Rows are points. Two turns around zero, p and q, are shown by what they do to some points. Where does a point land after both, in the order given? Backwards means that the second turn is done in reverse. Each puzzle has new turns, and all numbers are rounded.

Turn p:
-0.005; 0.117 => -0.064; 0.098
-0.155; 0.069 => -0.169; -0.019
-0.109; -0.027 => -0.080; -0.078
0.268; -0.159 => 0.312; -0.002
Turn q:
-0.104; -0.113 => -0.145; -0.050
0.047; 0.255 => 0.163; 0.202
0.057; -0.141 => -0.017; -0.151
Where do these land?
p, then q: -0.174; -0.069 => -0.172; -0.075
p, then q: -0.051; -0.140 => -0.046; -0.142
p, then q: -0.035; 0.060 => -0.037; 0.059
p, then q: 0.260; 0.150 => 0.255; 0.158

Turn p:
-0.141; -0.078; -0.217 => -0.190; -0.092; -0.168
-0.223; -0.037; 0.054 => -0.213; 0.044; 0.082
0.210; -0.005; 0.134 => 0.222; -0.027; 0.110
0.154; 0.120; 0.028 => 0.181; 0.074; -0.025
Turn q:
-0.050; -0.011; -0.090 => -0.017; 0.032; -0.097
0.239; 0.154; 0.034 => 0.212; 0.097; 0.166
-0.168; 0.139; -0.028 => -0.152; 0.158; -0.017
-0.021; -0.282; 0.084 => -0.043; -0.287; -0.052
Where do these land?
q, then p backwards: 0.191; 0.059; -0.096 => 0.182; 0.114; 0.056
q, then p: 0.181; -0.050; 0.032 => 0.145; -0.102; 0.070
p, then q: 0.006; 0.007; 0.085 => -0.005; -0.008; 0.085
p, then q: 0.048; -0.083; -0.056 => 0.027; -0.085; -0.065
p, then q: -0.472; -0.035; 0.025 => -0.456; 0.125; -0.029
p, then q: 0.046; 0.102; 0.010 => 0.074; 0.078; 0.033

Turn p:
-0.133; 0.126; 0.038; -0.026 => -0.170; 0.064; 0.052; 0.004
-0.069; -0.073; -0.064; 0.063 => -0.033; -0.083; -0.090; 0.046
0.087; 0.076; -0.125; 0.219 => 0.076; 0.111; -0.143; 0.196
0.038; -0.007; 0.066; 0.173 => 0.055; -0.015; 0.034; 0.177
0.077; -0.123; 0.085; -0.430 => 0.072; -0.078; 0.148; -0.424
Turn q:
0.047; 0.026; -0.076; -0.189 => 0.061; 0.016; -0.158; -0.125
-0.120; 0.055; -0.059; 0.361 => -0.149; 0.125; 0.146; 0.303
0.030; 0.114; -0.165; -0.094 => 0.045; 0.131; -0.174; -0.019
0.109; -0.009; -0.162; 0.016 => 0.065; 0.004; -0.150; 0.108
0.044; -0.170; 0.197; -0.057 => 0.030; -0.222; 0.111; -0.101
0.034; 0.211; 0.083; -0.112 => 0.128; 0.158; 0.043; -0.147
-0.144; -0.227; 0.182; 0.075 => -0.181; -0.212; 0.182; -0.019
Where do these land?
p, then q: -0.103; -0.066; 0.056; 0.172 => -0.110; -0.081; 0.079; 0.151
p, then q backwards: -0.050; 0.012; -0.141; -0.131 => -0.084; 0.005; -0.056; -0.172
q, then p: -0.133; 0.108; -0.039; -0.280 => -0.126; 0.132; -0.059; -0.269
p, then q: -0.040; -0.029; 0.144; 0.012 => -0.026; -0.085; 0.122; -0.021
q, then p: -0.123; -0.049; 0.050; -0.065 => -0.104; -0.065; 0.030; -0.092
q, then p: 0.259; -0.128; -0.005; -0.077 => 0.259; -0.088; -0.114; -0.041
q, then p: 0.189; 0.151; -0.064; 0.369 => 0.145; 0.139; 0.070; 0.392

Turn p:
-0.229; 0.149; -0.186; -0.023; -0.072; -0.279 => -0.288; 0.043; -0.132; 0.021; -0.088; -0.287
0.052; -0.083; 0.096; -0.197; -0.114; -0.010 => -0.027; -0.032; 0.005; -0.228; -0.062; 0.115
0.093; -0.038; 0.129; -0.031; -0.152; 0.100 => 0.090; 0.060; 0.113; -0.121; -0.087; 0.119
0.191; -0.097; 0.004; 0.046; -0.081; 0.126 => 0.236; 0.032; 0.007; -0.048; -0.057; 0.089
-0.071; 0.232; 0.046; 0.272; 0.198; 0.139 => 0.020; 0.125; 0.177; 0.320; 0.200; -0.061
0.137; -0.090; 0.146; 0.147; 0.192; 0.034 => 0.185; -0.169; 0.140; 0.086; 0.130; 0.034
-0.085; 0.133; -0.224; -0.064; 0.173; -0.116 => -0.142; 0.015; -0.212; 0.073; 0.163; -0.160
-0.088; -0.206; -0.010; -0.152; -0.144; 0.006 => -0.076; -0.076; -0.098; -0.107; -0.197; 0.151
Turn q:
-0.042; 0.149; -0.132; 0.043; 0.096; -0.088 => -0.021; 0.122; -0.189; -0.014; 0.094; 0.004
-0.134; -0.078; 0.058; 0.104; -0.112; 0.058 => -0.147; 0.000; 0.105; 0.127; -0.070; 0.025
0.003; -0.010; 0.109; -0.137; -0.134; -0.078 => 0.040; -0.035; 0.022; -0.036; -0.197; -0.106
-0.203; -0.089; 0.150; 0.131; 0.179; 0.002 => -0.177; 0.084; 0.157; 0.074; 0.166; -0.156
0.227; -0.312; -0.052; -0.183; -0.279; -0.052 => 0.130; -0.439; 0.004; 0.016; -0.235; 0.018
0.283; 0.199; -0.089; 0.012; 0.028; 0.003 => 0.290; 0.072; -0.128; -0.034; 0.047; 0.139
-0.134; 0.142; -0.044; 0.029; 0.222; 0.156 => -0.116; 0.197; 0.029; -0.134; 0.194; 0.077
Where do these land?
p, then q: 0.148; 0.203; -0.065; 0.068; -0.113; -0.016 => 0.181; 0.135; -0.146; -0.041; -0.048; -0.094
q, then p backwards: 0.093; 0.150; 0.059; 0.001; 0.100; 0.053 => 0.159; 0.092; 0.007; -0.009; -0.039; 0.110
p, then q: -0.124; 0.142; -0.127; 0.228; -0.015; -0.045 => 0.003; 0.147; -0.134; 0.247; 0.000; -0.072
q, then p: -0.095; 0.022; -0.061; 0.299; -0.047; -0.056 => 0.022; 0.072; 0.059; 0.298; -0.001; -0.101
q, then p: 0.329; -0.175; -0.147; -0.037; 0.157; -0.042 => 0.262; -0.250; -0.176; -0.029; 0.116; 0.107
q, then p: -0.123; -0.100; -0.084; -0.132; -0.021; 0.207 => -0.166; -0.021; -0.003; -0.018; -0.057; 0.247
q, then p: -0.028; 0.023; -0.110; -0.132; 0.007; -0.053 => -0.054; 0.011; -0.163; -0.051; -0.033; 0.019
q, then p: -0.128; -0.361; 0.277; -0.073; -0.042; -0.061 => -0.128; -0.329; 0.221; -0.074; -0.227; -0.062
p, then q: -0.072; 0.097; 0.259; -0.222; -0.026; 0.013 => -0.144; 0.100; 0.194; -0.227; -0.051; -0.096

Turn p:
-0.043; -0.053; -0.125; -0.104; -0.136; -0.117; -0.120; 0.052 => -0.017; -0.034; -0.065; -0.019; -0.110; -0.077; -0.231; -0.053
-0.034; 0.054; -0.097; 0.123; 0.035; 0.036; -0.359; -0.159 => -0.015; 0.087; -0.031; 0.176; 0.225; 0.146; -0.270; -0.027
0.084; 0.205; -0.193; -0.057; 0.201; -0.268; 0.137; 0.220 => -0.010; 0.223; -0.155; -0.264; -0.003; -0.257; 0.000; 0.244
-0.070; -0.073; 0.076; 0.212; -0.128; 0.235; 0.117; -0.100 => -0.012; -0.049; 0.009; 0.274; -0.060; 0.143; 0.217; -0.087
0.054; 0.181; -0.126; -0.202; -0.010; -0.101; 0.092; -0.072 => -0.050; 0.069; -0.186; -0.253; 0.015; -0.042; -0.006; -0.093
0.202; -0.131; 0.179; 0.034; -0.047; -0.037; 0.124; 0.147 => 0.252; -0.057; 0.139; -0.044; -0.143; -0.053; 0.131; 0.058
-0.181; -0.102; -0.038; -0.091; -0.030; 0.086; -0.037; -0.083 => -0.171; -0.160; -0.005; 0.066; 0.008; 0.020; -0.052; -0.083
-0.055; -0.004; -0.130; 0.041; 0.117; 0.336; -0.201; -0.179 => -0.122; -0.124; -0.114; 0.165; 0.236; 0.296; -0.065; 0.053
0.040; 0.012; 0.349; -0.017; -0.087; -0.136; 0.117; 0.268 => 0.106; 0.092; 0.332; -0.136; -0.258; -0.082; 0.112; 0.030
0.004; -0.089; 0.106; 0.063; 0.086; -0.033; 0.130; -0.095 => 0.041; -0.046; 0.077; 0.038; 0.091; -0.094; 0.166; -0.043
Turn q:
0.062; 0.215; -0.238; -0.025; -0.034; -0.081; -0.044; -0.108 => 0.094; 0.127; -0.221; -0.078; -0.103; -0.153; 0.091; -0.081
0.011; 0.081; -0.373; 0.106; -0.050; 0.020; -0.012; 0.044 => -0.014; 0.127; -0.354; 0.052; -0.088; -0.040; 0.028; 0.084
-0.037; -0.135; 0.142; 0.002; -0.094; 0.094; -0.074; 0.153 => -0.093; -0.062; 0.128; 0.056; -0.006; 0.055; -0.211; 0.081
0.055; -0.184; 0.183; 0.086; -0.035; -0.139; -0.008; 0.134 => -0.099; -0.175; 0.170; 0.113; 0.076; -0.105; -0.039; 0.125
0.071; -0.029; 0.071; -0.223; 0.010; -0.035; 0.137; 0.182 => -0.072; -0.109; 0.080; -0.260; 0.034; 0.010; -0.014; 0.146
0.074; -0.135; 0.134; 0.105; -0.078; 0.088; 0.024; 0.134 => -0.017; -0.037; 0.139; 0.110; 0.019; 0.036; -0.111; 0.195
0.026; -0.170; 0.170; 0.054; -0.069; 0.182; 0.200; -0.128 => 0.096; -0.042; 0.227; 0.102; -0.089; 0.240; 0.075; 0.109
0.100; -0.101; 0.144; -0.174; -0.012; 0.003; -0.092; -0.020 => 0.094; -0.174; 0.128; -0.092; -0.011; -0.015; -0.121; -0.035
-0.025; -0.110; -0.234; 0.061; 0.451; -0.022; -0.062; -0.032 => 0.063; -0.119; -0.322; 0.065; 0.345; 0.115; 0.103; -0.102
-0.293; 0.074; -0.103; 0.099; -0.003; -0.055; 0.010; -0.222 => -0.114; 0.115; -0.084; 0.134; -0.093; 0.071; 0.172; -0.264
-0.044; 0.494; 0.105; -0.092; -0.086; -0.058; -0.080; -0.135 => 0.059; 0.348; 0.111; -0.204; -0.084; -0.217; 0.027; -0.259
Where do these land?
q, then p: -0.021; -0.052; -0.048; -0.239; -0.014; -0.240; 0.074; -0.158 => 0.011; -0.244; -0.062; -0.046; -0.070; -0.160; 0.079; -0.220
p, then q: 0.021; -0.034; -0.036; -0.118; -0.086; 0.182; 0.140; -0.005 => -0.019; -0.075; -0.049; 0.010; -0.168; 0.178; 0.023; 0.091
q, then p: 0.181; 0.044; 0.111; 0.012; -0.318; 0.139; -0.098; -0.024 => 0.219; 0.162; 0.139; -0.022; -0.174; 0.114; -0.183; -0.084
p, then q: 0.090; 0.121; -0.008; -0.092; 0.101; -0.019; -0.309; 0.161 => 0.028; 0.038; -0.008; -0.133; 0.121; -0.050; -0.349; -0.063
p, then q: -0.034; -0.329; -0.112; 0.199; 0.121; 0.093; 0.259; 0.082 => -0.214; -0.132; -0.034; 0.195; 0.057; -0.054; 0.196; 0.334
q, then p: -0.165; 0.135; 0.024; -0.117; -0.051; 0.035; -0.048; -0.116 => -0.064; 0.013; -0.043; -0.044; 0.055; 0.115; 0.004; -0.234
q, then p: -0.056; 0.029; 0.259; -0.191; -0.039; -0.141; -0.045; 0.124 => -0.098; -0.103; 0.278; -0.100; 0.062; -0.074; -0.088; -0.147
q, then p: 0.001; 0.024; 0.058; 0.158; 0.309; -0.078; 0.077; 0.173 => -0.135; 0.026; 0.055; -0.058; 0.192; -0.128; 0.134; 0.264
q, then p backwards: 0.000; -0.173; -0.169; 0.166; 0.096; 0.114; 0.071; -0.391 => 0.198; -0.087; 0.002; 0.249; -0.218; 0.276; 0.120; -0.140
q, then p: -0.140; 0.001; 0.046; 0.127; -0.034; -0.128; -0.025; 0.132 => -0.167; 0.104; 0.093; 0.109; 0.031; -0.115; -0.006; -0.004
q, then p: 0.122; 0.235; -0.125; 0.093; -0.087; 0.043; -0.095; 0.022 => 0.063; 0.246; -0.134; -0.119; -0.023; -0.022; -0.126; 0.002

Turn p:
0.089; 0.071; -0.231; -0.069; 0.132; 0.153; -0.085; 0.025; 0.188 => -0.058; -0.134; -0.011; 0.033; 0.068; 0.045; -0.194; 0.161; 0.250
0.098; -0.052; 0.010; 0.036; 0.125; 0.030; -0.046; -0.108; 0.143 => -0.023; -0.211; -0.038; 0.046; 0.070; 0.020; -0.063; -0.069; 0.046
0.103; 0.165; 0.030; -0.046; 0.081; 0.116; -0.050; 0.069; -0.102 => 0.147; 0.090; 0.034; 0.027; 0.141; 0.060; -0.140; 0.059; 0.015
0.089; 0.026; 0.080; 0.117; 0.068; 0.142; -0.079; 0.023; -0.016 => 0.120; -0.065; -0.004; 0.154; 0.056; 0.064; -0.082; 0.024; -0.060
-0.272; -0.003; 0.028; 0.131; 0.098; 0.021; -0.026; 0.049; -0.016 => -0.126; 0.040; 0.121; 0.191; 0.054; 0.004; 0.162; 0.068; -0.055
0.006; -0.302; 0.071; -0.032; 0.046; -0.002; 0.387; 0.069; 0.026 => 0.172; -0.187; 0.059; -0.169; -0.113; 0.049; 0.371; -0.023; 0.067
-0.074; -0.011; 0.081; -0.084; -0.192; 0.134; -0.144; 0.092; -0.065 => 0.007; 0.121; 0.141; 0.019; -0.176; 0.090; -0.128; 0.049; -0.121
-0.045; -0.115; -0.121; 0.024; -0.002; 0.156; 0.185; -0.093; -0.099 => 0.002; -0.029; -0.107; -0.057; -0.029; 0.222; 0.173; 0.106; 0.026
0.030; 0.160; 0.067; 0.060; -0.448; -0.147; 0.047; 0.054; -0.043 => 0.074; 0.322; -0.140; 0.004; -0.302; -0.140; -0.043; -0.144; -0.042
-0.200; 0.163; 0.029; -0.103; 0.130; 0.141; -0.013; -0.072; 0.078 => -0.133; 0.075; 0.165; 0.096; 0.134; 0.165; -0.020; -0.043; 0.138
0.088; 0.044; -0.127; -0.017; 0.135; -0.011; -0.078; 0.102; 0.026 => 0.019; -0.058; 0.003; -0.005; 0.112; -0.094; -0.100; 0.143; 0.078
0.088; -0.144; 0.082; -0.017; -0.173; -0.732; -0.097; -0.210; -0.120 => -0.202; 0.036; -0.224; -0.338; -0.015; -0.484; 0.063; -0.330; -0.339
Turn q:
0.064; 0.081; 0.186; -0.044; 0.135; -0.148; -0.165; -0.088; -0.219 => 0.228; -0.052; 0.136; -0.146; 0.231; 0.059; -0.106; -0.002; 0.086
0.017; -0.205; 0.104; -0.004; 0.070; 0.126; -0.059; 0.100; -0.062 => 0.000; -0.272; 0.064; 0.034; -0.010; 0.074; 0.050; 0.009; -0.061
-0.009; 0.176; 0.099; -0.027; -0.082; -0.036; -0.141; 0.018; -0.175 => 0.122; 0.109; 0.195; -0.119; 0.058; 0.099; -0.061; -0.050; -0.048
0.042; -0.039; -0.168; -0.080; 0.054; 0.190; 0.169; -0.115; 0.175 => -0.091; 0.025; -0.313; 0.134; -0.004; -0.010; 0.134; -0.049; -0.060
-0.218; 0.100; 0.105; 0.102; 0.092; 0.017; -0.060; 0.079; 0.130 => -0.240; 0.031; 0.153; 0.082; 0.136; 0.001; -0.082; 0.013; 0.010
0.251; -0.169; -0.169; 0.025; -0.021; 0.104; 0.181; 0.172; 0.218 => -0.046; -0.059; -0.188; 0.189; -0.242; 0.004; 0.260; 0.194; 0.037
-0.006; 0.149; 0.119; 0.142; 0.156; 0.116; -0.235; 0.102; 0.016 => -0.053; -0.005; 0.223; 0.146; 0.164; 0.228; -0.022; -0.014; 0.080
-0.175; -0.024; -0.252; -0.118; -0.306; -0.138; -0.034; -0.222; 0.060 => -0.112; 0.186; -0.194; -0.264; -0.226; -0.088; -0.134; -0.208; 0.023
-0.062; 0.186; 0.299; -0.164; 0.165; -0.146; -0.185; 0.101; -0.077 => 0.016; 0.001; 0.234; -0.208; 0.332; 0.121; -0.075; 0.158; -0.010
-0.012; -0.038; 0.002; 0.058; -0.230; 0.006; 0.167; -0.171; 0.127 => -0.066; 0.097; -0.067; -0.028; -0.112; -0.231; 0.146; -0.158; 0.015
-0.026; -0.089; -0.288; 0.007; -0.163; 0.083; 0.350; 0.007; -0.045 => 0.033; 0.078; -0.237; 0.135; -0.290; -0.195; 0.000; -0.008; -0.214
0.134; -0.126; -0.038; 0.102; 0.131; -0.175; 0.011; 0.016; -0.149 => 0.210; -0.137; -0.006; 0.044; -0.037; -0.061; -0.111; 0.115; 0.144
Where do these land?
p, then q: -0.142; 0.216; -0.122; 0.121; -0.160; 0.124; -0.107; 0.022; 0.239 => -0.259; 0.169; 0.203; 0.112; -0.111; -0.002; -0.044; -0.137; 0.154
q, then p: -0.043; 0.076; -0.102; -0.014; 0.139; 0.007; -0.147; 0.038; -0.170 => 0.040; -0.084; 0.022; 0.104; 0.044; 0.098; -0.203; 0.094; -0.091
q, then p: -0.082; 0.104; -0.163; 0.178; -0.152; -0.081; 0.205; 0.064; 0.207 => -0.116; 0.296; -0.060; 0.165; -0.081; -0.214; 0.045; -0.072; 0.056
q, then p: -0.024; 0.118; -0.106; 0.034; -0.318; 0.122; 0.136; 0.120; 0.280 => -0.044; 0.422; -0.062; 0.085; -0.105; 0.031; 0.185; -0.085; 0.100
p, then q: -0.095; -0.227; 0.047; -0.179; 0.034; -0.073; -0.061; 0.011; -0.193 => 0.112; -0.106; 0.045; -0.160; 0.104; -0.015; -0.024; 0.058; -0.276
q, then p: 0.098; -0.082; 0.147; -0.021; 0.001; -0.126; -0.173; -0.021; -0.269 => 0.155; -0.223; 0.086; -0.161; -0.024; 0.045; -0.176; -0.112; -0.063
q, then p: 0.002; 0.096; -0.052; 0.046; -0.035; 0.190; -0.106; 0.250; -0.118 => 0.188; 0.092; 0.005; 0.166; -0.066; 0.189; -0.021; 0.017; -0.163
p, then q: 0.328; 0.052; -0.122; -0.138; 0.087; 0.039; 0.038; -0.222; 0.124 => -0.145; -0.137; -0.307; -0.062; -0.024; 0.244; 0.016; -0.048; 0.137
q, then p: 0.005; -0.245; 0.177; 0.016; 0.194; -0.132; -0.012; 0.004; 0.015 => -0.034; -0.281; 0.154; -0.090; -0.058; -0.139; 0.097; 0.041; -0.042
q, then p: 0.049; -0.002; 0.235; -0.156; 0.163; -0.170; 0.242; -0.193; 0.083 => -0.014; -0.117; 0.054; -0.213; 0.254; -0.261; 0.130; 0.071; 0.153
p, then q: -0.095; -0.107; 0.060; 0.113; 0.048; 0.101; -0.016; -0.072; -0.199 => 0.144; -0.064; 0.033; 0.171; -0.009; -0.009; -0.043; -0.022; -0.191
